Each row is a point. Two turns around zero, p and q, are shown by what they do to some points. Write where each new point lands after one turn and then the other. Backwards means that the second turn is done in reverse. Each puzzle has new turns, and all numbers are rounded.
In the rows, 128 means zero.

Turn p:
[174 120 103] -> [150 136  80]
[113 105 144] -> [115 100 136]
[152 151 127] -> [155 147 124]
[ 43 120 118] -> [ 53 129 169]
[186 119 151] -> [182 106 103]
[100 154 126] -> [114 150 156]
Turn q:
[ 76 185 155] -> [118 208 144]
[154 123 109] -> [146 106 111]
[122  86  99] -> [ 98  93 105]
[159 118 150] -> [149 106 153]
Where do these land?
p, then q backwards: [130 114 171] -> [164 104 143]
q, then p: [150 135 146] -> [153 114 124]
q, then p backwards: [ 86  96 120] -> [ 89 103 101]
q, then p backwards: [138 183 139] -> [157 177 124]
q, then p backwards: [ 81 145 105] -> [120 133  74]
p, then q: [183  94  88] -> [133 107  55]

Turn p:
[149 110  67 103 134 182] -> [151  81  58 120 137 145]
[ 85 137 174  89 124 138] -> [ 80 123 162 127 159 163]
[ 90 143 150 103 134 121] -> [ 98 133 151 132 164 137]
[130 162 192 194 103 154] -> [130 196 159 140  80 182]
[175 126 122 124 184  89] -> [187 116 154 100 142  88]
[134 132  86 141 141 113] -> [151 134 102 135 137  96]
[100  67  91 151 103 130] -> [111  95  98 187  99 106]
[161 147 142 117 102  98] -> [116 144 139  83 108 108]
Turn q:
[145 124  80 115 105  64] -> [143  85 103 121  73  88]
[ 69 112 156 130 115 138] -> [ 79 124 102 122 166 144]
[ 89 136 149  83  98 151] -> [105  98 128  84 162 159]
[166 160 121 160 184 114] -> [162 174 156 149 121  80]
[147  97 146  98 144 155] -> [148 107 149 154 153 159]
[145 151  71 158 176 143] -> [189 181 109 132 121 104]
[135 116 173 153  74 131] -> [ 69 128 147 135 101 162]
Where do these land?
q, then p backwards: [109 103 131 115 106 140] -> [119 122 124 106 120 161]
p, then q: [ 80  82 102 117  47 127] -> [ 83 134  30 117 126 125]
p, then q: [ 66  91 133  95 111 107] -> [ 83 141  81 160 164 109]
p, then q: [167 124  58 109 134 169] -> [200 101  94 143  95 139]
p, then q: [122 137 133 168 160 132] -> [132 162 162 133 107 125]
p, then q: [165 208 145 126 150 120] -> [171 115 190  84 151 113]
q, then p: [180 133 167 150 173 150] -> [151 183 175 119 108 159]
p, then q backwards: [159 146 122 129 134  84] -> [129 177 114 127 146 110]
p, then q backwards: [105 129 162 144 138 123] -> [153 126 160 139 137 143]
